Rows are points. The points of each table are mixes of a few directions, plus a little noise. How many directions does each table use, and how many do they share? Where both have some left over, give the other angles between the two spaces (their principal angles), to ten degrees, smallest first.
In the rows, zero is written as 100.

First (4 x 3):
[[44,29,64],
[114,144,135],
[112,89,79],
[129,139,121]]
Second (5 x 3):
[[5,108,27],
[135,97,126],
[96,101,96],
[140,97,132],
[126,97,119]]
Directions: first 2, second 1, shared 0; angles 50

First (7 x 8):
[[100,109,99,79,93,107,115,105],
[98,86,100,136,98,88,82,88],
[100,133,98,16,78,129,156,121],
[109,123,102,27,143,123,108,134],
[84,73,94,195,6,71,113,47],
[107,93,105,108,151,95,63,109],
[103,85,103,137,129,86,63,94]]
Second:
[[100,105,107,98,135,133,96,35],
[95,78,118,94,92,99,115,110],
[79,109,115,89,107,117,102,106],
[136,41,71,77,125,99,144,51],
[94,128,104,122,80,86,73,129],
[131,31,115,103,102,91,128,51],
[102,123,58,91,77,69,100,176],
[50,123,152,80,126,157,100,81],
[116,160,59,148,59,47,44,166]]
Directions: first 2, second 4, shared 0; angles 30, 70

First:
[[67,95,83,124,92,88,116,117,85,91,84],
[182,92,127,13,119,121,84,68,155,88,120],
[86,87,86,97,97,90,128,113,106,74,78],
[64,136,114,185,86,103,141,106,73,122,79],
[90,144,128,170,94,115,92,88,69,152,114],
[42,102,78,156,87,84,107,124,61,107,87],
[165,80,109,10,119,112,45,75,135,98,138],
[122,68,82,31,111,94,44,97,110,92,129],
[84,97,93,113,94,93,143,112,106,77,71]]
Second (8 x 11):
[[124,126,129,111,106,118,49,76,87,153,141],
[73,71,68,85,94,79,159,129,116,43,56],
[113,116,114,109,104,111,72,87,92,128,123],
[80,78,76,90,94,85,143,120,112,57,64],
[105,105,105,101,101,103,90,97,96,109,107],
[144,150,153,123,110,135,7,55,72,195,176],
[74,72,68,88,94,79,157,128,115,45,55],
[87,84,85,92,96,91,128,115,108,72,77]]
Directions: first 3, second 1, shared 1

First, 9 rows:
[[67,80,121,91,84,123,128,96,133,131,103,122,73,111],
[149,132,67,113,125,65,56,106,48,52,94,64,141,84],
[84,90,111,96,92,111,114,98,117,116,102,111,87,105],
[152,132,65,113,126,62,54,107,46,49,94,63,143,83],
[80,87,113,94,90,114,117,97,121,119,102,114,84,107],
[113,109,91,104,107,91,88,102,87,87,99,90,111,96],
[108,104,95,102,105,95,94,101,91,93,99,94,107,97],
[77,86,115,94,89,116,120,98,124,122,103,116,82,107],
[68,80,121,92,84,123,128,95,133,132,103,123,73,111]]
Second:
[[118,78,76,137,131,85,82,114,86,62,108,76,124,66],
[93,60,94,133,120,102,104,112,112,86,110,94,103,74],
[114,195,119,21,54,95,93,71,73,135,74,116,93,166],
[98,120,109,78,85,103,104,91,99,114,94,107,93,119],
[124,155,96,68,88,85,82,90,69,98,86,96,111,124],
[81,66,104,118,106,112,115,106,123,105,108,106,90,88],
[94,65,92,130,118,103,103,112,111,88,109,94,102,76],
[81,83,112,100,92,114,117,98,120,117,103,111,85,103],
[96,79,97,117,110,102,103,107,108,93,107,98,100,86]]
Directions: first 1, second 2, shared 1

First, 11 rows:
[[95,100,103,92,109,100,99,99,105,100,96,106,103,104,92,98,100,103,98,103],
[41,101,132,14,195,107,95,92,152,102,63,170,135,138,17,76,101,137,74,140],
[52,101,125,30,177,106,95,93,142,101,70,156,128,131,33,80,101,130,80,132],
[95,100,103,93,108,101,100,99,104,100,97,106,103,103,93,98,101,103,98,103],
[116,100,91,123,75,98,101,102,87,100,110,82,91,90,123,106,100,90,107,90],
[143,100,77,163,31,95,103,106,62,99,127,50,75,72,160,118,99,73,118,71],
[136,100,80,152,42,96,104,106,69,99,123,58,79,77,151,115,100,78,116,76],
[111,100,94,117,82,99,101,101,90,100,107,86,93,93,115,105,99,93,105,92],
[90,100,105,86,116,101,98,98,109,100,94,111,106,106,87,96,100,106,96,107],
[71,100,115,57,147,103,97,96,125,100,81,134,117,118,59,88,101,119,88,119],
[150,100,73,173,20,94,105,106,56,99,132,42,71,69,170,121,99,69,121,67]]
Second, 8 rows:
[[86,109,137,127,83,94,121,103,53,94,109,113,116,92,143,82,58,98,113,73],
[104,98,107,110,84,94,108,104,80,99,104,94,101,95,115,94,89,95,106,86],
[107,50,102,22,99,57,127,122,95,107,70,89,109,117,22,59,102,104,89,78],
[78,111,88,60,164,124,72,85,166,103,83,131,104,120,50,116,132,120,80,149],
[98,147,96,181,93,140,75,79,100,94,132,106,89,81,182,141,97,94,112,118],
[152,89,44,127,55,100,84,103,112,104,115,42,63,84,109,132,140,78,103,99],
[71,98,152,94,100,82,132,109,52,95,95,128,129,103,114,61,49,106,108,70],
[105,99,75,79,122,110,81,95,142,104,92,97,91,108,66,116,132,105,89,126]]
Directions: first 1, second 3, shared 1

First:
[[99,102,100,99,100,102,100,100,99,102,102,100,97,101,100,100,101,99,99,102,101,100,100,98,99,101,100,100,100,100,100,99],
[87,116,97,88,100,121,98,100,92,122,117,99,72,106,105,105,108,90,93,116,109,99,95,78,95,111,97,95,96,104,104,89],
[78,126,95,80,101,135,96,99,87,138,128,99,52,111,108,108,114,82,88,127,115,98,92,64,91,118,95,91,93,107,106,81],
[122,73,105,120,100,64,104,101,113,61,71,102,149,89,92,92,86,118,112,73,85,102,108,137,109,81,105,109,107,93,94,120],
[65,142,92,68,101,156,94,99,80,160,145,98,24,117,113,113,122,72,81,143,124,98,87,42,85,130,92,86,89,111,110,69],
[113,85,103,112,100,79,102,100,108,78,83,101,128,94,95,95,92,110,107,84,91,101,105,121,105,89,103,105,104,96,96,112],
[124,71,105,122,99,60,104,101,114,58,68,102,154,88,91,91,84,120,113,70,83,102,109,141,110,79,106,110,108,92,93,122],
[111,87,102,110,100,82,102,100,106,81,86,101,124,95,96,96,93,109,106,87,93,101,104,118,105,91,103,105,104,96,97,110]]
Second:
[[88,109,105,87,98,102,94,101,95,100,99,96,91,108,106,96,111,93,89,105,104,105,94,77,100,111,101,100,95,105,115,101],
[112,91,93,113,104,96,106,98,105,98,101,101,112,92,93,100,89,106,111,92,92,95,107,124,101,90,101,101,106,93,85,100],
[63,149,105,46,108,84,78,91,74,76,104,53,104,142,112,41,151,64,48,88,72,125,84,5,111,154,117,106,102,95,161,114],
[120,90,87,118,109,88,109,93,105,92,103,94,127,91,87,90,86,106,114,80,78,93,112,134,105,88,104,103,114,85,78,102],
[114,82,98,119,97,105,108,103,109,108,99,116,99,85,95,121,82,113,119,104,109,91,106,134,96,81,94,98,99,101,78,95],
[110,86,99,116,97,105,106,103,108,108,99,114,98,88,97,118,85,111,115,105,109,93,104,127,96,84,95,98,99,102,82,96],
[82,104,114,87,88,117,92,109,98,113,96,115,67,104,113,121,108,99,92,125,131,104,88,74,92,106,92,96,83,119,117,96],
[97,107,99,93,103,96,97,97,96,95,101,91,105,106,100,88,107,95,93,95,92,103,99,89,103,107,103,101,102,97,107,103],
[129,90,79,124,116,78,113,88,106,84,106,84,146,91,80,76,84,105,117,66,59,92,118,145,110,87,109,105,124,74,70,104],
[84,91,120,96,80,129,96,116,104,126,93,135,50,93,117,148,97,109,103,140,153,98,87,90,85,93,84,93,74,128,107,90]]
Directions: first 1, second 2, shared 0; angles 40

First:
[[115,102,78,94,34,69,62,104,108,115,76,79,91,116,107,94,117,101,107,71,113,91,70,92,42,120,84,119,92,62,106,42],
[113,103,91,90,109,92,121,123,111,85,86,111,100,130,100,103,103,93,77,116,119,112,107,116,106,83,135,97,101,88,101,92],
[96,113,106,101,114,93,100,128,122,94,79,97,108,132,99,113,103,106,86,111,123,113,97,110,97,88,115,99,94,88,113,92],
[101,89,107,110,123,132,107,91,77,108,84,97,126,113,116,103,142,55,93,77,86,102,103,86,149,81,111,90,62,125,110,72],
[111,101,84,98,99,112,95,89,70,103,96,89,89,56,96,87,104,153,135,62,59,68,97,90,73,137,54,114,108,103,115,131],
[73,96,123,109,90,87,94,80,120,109,144,112,94,96,93,104,63,76,92,138,120,118,105,100,110,89,105,90,115,108,70,117],
[120,98,70,89,78,100,105,85,66,107,102,103,80,71,98,75,103,150,128,61,68,71,102,96,61,136,68,119,110,92,102,139],
[70,101,130,119,131,117,106,87,104,111,122,110,117,110,100,110,91,83,91,118,107,118,112,96,137,81,107,88,89,126,92,130],
[98,107,116,107,126,112,81,128,119,87,61,73,124,110,105,125,125,81,96,99,105,103,82,95,119,86,103,93,81,102,131,39],
[103,89,94,83,97,84,131,85,104,81,150,129,69,66,86,88,49,99,94,146,100,104,124,120,108,99,119,91,148,106,59,145]]
Second (11 x 32):
[[81,114,110,122,90,101,77,101,101,135,83,93,121,150,110,105,124,111,98,72,118,110,88,86,82,99,87,111,61,93,117,107],
[111,83,96,86,103,101,113,89,98,77,119,104,87,58,96,97,85,69,99,122,86,94,108,105,125,96,113,87,125,112,80,80],
[98,90,105,102,94,102,96,87,97,101,110,99,102,92,104,100,101,69,98,105,98,102,100,95,117,94,105,93,98,109,90,79],
[78,143,105,128,98,96,75,129,105,149,53,92,127,194,107,107,132,184,103,49,131,112,83,91,37,112,68,131,48,70,147,156],
[95,80,109,104,86,105,91,74,96,103,119,99,105,83,108,100,104,38,96,109,96,104,99,89,134,86,110,86,94,117,79,57],
[122,97,85,76,118,96,128,114,102,62,107,107,76,58,86,95,73,125,104,124,84,87,112,121,99,108,109,96,144,98,95,117],
[118,102,86,80,117,96,123,117,103,70,102,106,80,71,88,96,79,132,104,116,89,90,111,118,92,109,104,100,135,95,102,122],
[117,125,80,83,127,91,124,141,106,77,80,106,83,101,83,97,81,195,109,101,96,89,107,125,55,122,91,116,130,77,125,165],
[91,82,111,108,84,106,86,73,97,111,115,97,110,95,110,101,110,38,94,102,101,106,96,85,130,86,107,89,84,116,83,58],
[106,80,101,91,97,103,106,83,97,85,121,102,93,63,100,98,90,54,98,119,88,97,105,100,130,92,114,86,116,115,78,70],
[84,103,111,118,87,103,79,91,99,129,93,94,118,134,110,104,121,86,97,81,113,110,91,85,98,95,92,104,67,100,105,90]]
Directions: first 6, second 2, shared 2

First:
[[103,98,88,95,91,94,83,104,102,91,97,84,93,103,124,89,134,109,101,127,124,84,112,91,144,116,67,129,133,104,122,115],
[115,102,93,99,102,103,90,94,106,99,93,92,101,100,110,105,113,93,101,109,109,92,103,98,114,93,86,109,115,108,109,99],
[95,100,108,103,105,103,112,100,97,106,103,111,104,98,84,105,77,97,99,83,84,109,92,106,72,93,122,82,78,96,85,92],
[135,106,88,99,106,111,84,84,113,99,87,88,106,100,114,114,115,82,100,109,113,89,102,102,116,76,78,111,121,114,112,91],
[17,79,104,88,65,61,101,145,74,79,125,94,71,107,116,39,138,166,104,136,121,94,120,78,158,195,83,136,119,75,118,154],
[117,106,100,103,110,110,103,89,106,106,95,105,108,98,92,116,85,84,99,87,91,105,94,107,78,76,110,87,90,105,92,85],
[116,104,99,102,107,108,101,91,106,105,95,102,106,99,96,113,91,86,100,91,94,103,96,105,86,80,106,91,95,105,94,88],
[68,94,111,100,94,91,114,114,87,100,111,111,94,100,87,86,87,116,101,91,89,109,98,99,86,122,120,91,81,87,89,108],
[132,106,89,100,105,109,85,86,112,99,88,89,105,100,114,114,114,83,100,110,112,90,103,101,116,79,80,111,120,113,112,93],
[117,103,93,99,100,104,88,94,107,97,93,90,101,101,114,105,116,94,100,111,111,91,104,99,118,93,83,111,118,108,111,99],
[83,102,125,111,114,108,139,100,90,119,110,136,111,94,49,115,30,90,98,45,50,132,76,116,10,78,169,42,30,85,53,76]]
Second:
[[96,76,125,110,93,91,122,105,69,84,111,106,83,99,67,90,119,100,140,78,90,122,119,94,67,109,113,93,79,96,75,95],
[122,76,126,106,79,98,108,94,79,84,97,97,76,97,87,95,147,90,149,90,115,105,137,88,88,101,88,105,104,104,86,94],
[113,112,87,93,94,108,84,93,119,111,88,95,106,100,125,107,104,96,83,113,116,80,98,101,124,94,85,107,119,102,116,103],
[52,133,87,90,105,105,107,111,129,141,103,129,127,99,109,106,12,118,29,89,76,89,50,118,85,105,148,62,66,75,99,109],
[97,107,111,92,74,110,103,97,115,124,89,116,101,95,112,107,88,100,86,88,113,82,102,101,93,99,114,80,93,85,96,103],
[131,76,115,104,88,98,98,91,81,77,96,87,80,98,94,97,156,87,148,99,120,104,135,86,104,98,75,118,118,111,97,95],
[118,101,81,101,117,98,84,94,103,85,98,79,103,103,112,101,122,94,102,124,106,100,100,99,130,93,71,126,126,116,118,99],
[68,87,111,113,125,86,127,115,70,81,127,107,96,102,55,87,78,110,116,84,60,139,90,102,60,114,128,91,64,99,76,95],
[121,96,97,99,96,102,92,94,102,93,93,88,95,100,111,102,128,92,112,110,115,93,113,95,117,95,79,115,119,109,109,99],
[83,136,59,91,128,104,81,103,135,119,98,97,130,106,128,110,50,107,36,126,90,85,55,115,130,94,101,104,109,101,126,107]]
Directions: first 2, second 3, shared 1; angles 80

First, 9 rows:
[[91,100,106,107,94,104,99,98,88,88,102,88,95,92,101,98,89,100,97,100,100,98,102,107,92,89,90,90,97,95,100,92],
[67,102,124,129,77,110,98,94,56,56,107,53,82,70,102,94,58,98,88,100,100,94,110,126,70,55,62,62,87,83,102,71],
[88,100,108,110,92,104,100,98,84,85,103,83,93,90,101,98,85,99,96,100,101,98,104,110,89,84,86,87,95,94,101,89],
[68,102,123,129,78,111,98,94,57,58,108,55,83,71,102,93,61,99,89,100,101,94,110,125,70,58,63,64,87,84,101,72],
[113,99,90,88,109,95,101,103,118,118,97,119,107,113,99,103,117,101,105,100,100,102,96,89,112,118,115,116,105,108,100,112],
[167,96,52,39,146,77,105,113,189,188,85,195,135,160,96,113,184,103,125,100,98,113,80,48,161,191,176,177,126,133,97,159],
[109,99,94,92,106,96,100,102,113,113,98,113,105,108,100,102,112,100,103,100,100,101,97,92,109,113,111,111,104,105,100,108],
[96,100,103,104,97,101,100,99,95,95,101,94,98,96,101,100,95,100,99,100,100,99,101,103,97,95,95,95,99,98,100,96],
[100,100,101,100,99,100,100,100,99,99,100,99,99,100,100,100,99,100,100,100,100,100,100,101,99,99,100,99,100,99,100,100]]
Second (11 x 32):
[[78,101,117,120,84,108,98,96,70,70,105,68,88,79,101,95,72,99,92,100,100,96,107,118,79,69,74,74,91,88,101,80],
[51,103,136,145,66,117,96,91,34,35,111,30,73,55,103,90,38,98,82,100,101,91,115,139,55,33,44,43,80,75,103,56],
[81,101,114,117,87,106,99,96,74,75,104,73,90,82,101,96,76,99,93,100,101,96,106,115,82,74,78,78,92,90,101,83],
[101,100,99,99,101,100,100,100,102,101,100,102,101,101,100,100,101,100,100,100,100,100,100,99,101,101,101,101,100,100,100,101],
[130,98,78,73,121,90,102,106,141,140,93,143,116,128,98,106,139,101,111,100,99,106,91,76,128,141,135,135,112,115,98,127],
[136,98,74,68,125,88,103,107,148,147,92,151,119,133,98,107,145,101,113,100,99,107,89,72,133,148,141,141,114,118,98,132],
[76,102,117,122,83,108,98,95,68,69,105,66,87,78,102,95,70,99,92,100,100,96,107,119,78,68,73,73,90,88,101,79],
[74,102,119,124,81,109,98,95,64,65,106,62,86,76,102,95,66,99,90,100,101,95,108,121,75,64,69,69,89,87,101,76],
[125,99,82,78,117,92,102,105,133,133,95,135,114,122,98,105,131,101,109,100,99,105,92,80,123,134,128,128,110,112,99,122],
[122,99,84,80,115,93,102,104,129,129,95,131,112,120,99,105,128,101,108,100,99,104,93,82,120,130,125,125,109,111,99,120],
[128,98,80,75,119,91,102,105,137,137,94,139,115,125,98,106,135,101,110,100,99,105,92,78,125,138,132,132,111,114,99,125]]
Directions: first 1, second 1, shared 1

First (8 x 32):
[[113,76,66,80,85,109,82,96,101,93,89,95,79,105,128,74,92,183,57,107,108,91,59,107,71,50,75,175,157,107,85,108],
[99,101,96,102,98,99,106,100,101,98,100,98,106,102,97,105,105,89,106,104,105,110,106,94,98,99,102,102,93,97,105,100],
[103,92,59,97,79,102,119,95,104,84,98,86,113,112,99,109,120,89,105,123,125,144,103,73,71,65,96,151,99,92,116,106],
[92,115,125,112,111,94,110,103,99,105,108,104,112,95,82,116,104,48,126,93,93,102,125,98,121,134,117,47,63,96,108,94],
[97,109,133,106,117,96,89,106,96,113,103,111,93,90,97,98,87,97,101,84,81,69,103,119,124,131,106,53,94,105,89,95],
[106,88,82,91,91,104,94,98,101,96,95,97,92,103,112,90,99,136,82,105,106,100,82,101,84,75,88,138,124,103,95,104],
[103,92,84,94,93,103,100,97,102,96,97,96,98,103,108,95,102,119,90,106,107,106,90,97,88,82,93,129,114,101,99,103],
[89,125,153,119,124,92,102,107,97,115,110,113,108,89,77,116,94,40,131,79,76,79,131,112,141,162,123,5,54,100,103,90]]
Second (8 x 32):
[[110,79,137,106,99,112,106,106,70,113,105,118,113,94,109,66,87,104,108,55,91,77,97,128,103,140,94,60,79,71,89,84],
[104,95,114,101,100,104,103,101,90,105,100,106,103,98,103,87,93,103,102,84,96,91,99,109,103,114,99,84,93,90,96,95],
[95,72,31,117,81,116,96,82,125,99,104,90,111,123,119,124,144,107,75,157,132,149,105,68,54,27,76,188,129,91,142,97],
[93,128,127,98,116,87,106,106,101,98,100,101,97,91,80,111,88,69,122,90,87,88,113,101,128,134,123,52,77,112,92,106],
[91,106,82,111,101,98,103,93,115,98,106,94,106,107,92,126,120,70,105,128,108,121,119,81,97,86,104,110,95,104,121,100],
[110,74,121,104,95,114,102,103,76,112,103,113,111,96,114,67,94,115,97,66,97,83,91,123,94,123,86,83,93,73,94,86],
[109,109,100,69,101,92,91,107,97,88,85,95,74,92,106,78,70,158,82,89,92,75,66,113,104,89,100,120,134,122,66,116],
[86,138,86,96,111,79,98,99,125,85,96,86,87,100,78,136,104,76,108,133,98,114,112,77,117,88,121,103,101,134,105,117]]
Directions: first 2, second 3, shared 1; angles 30
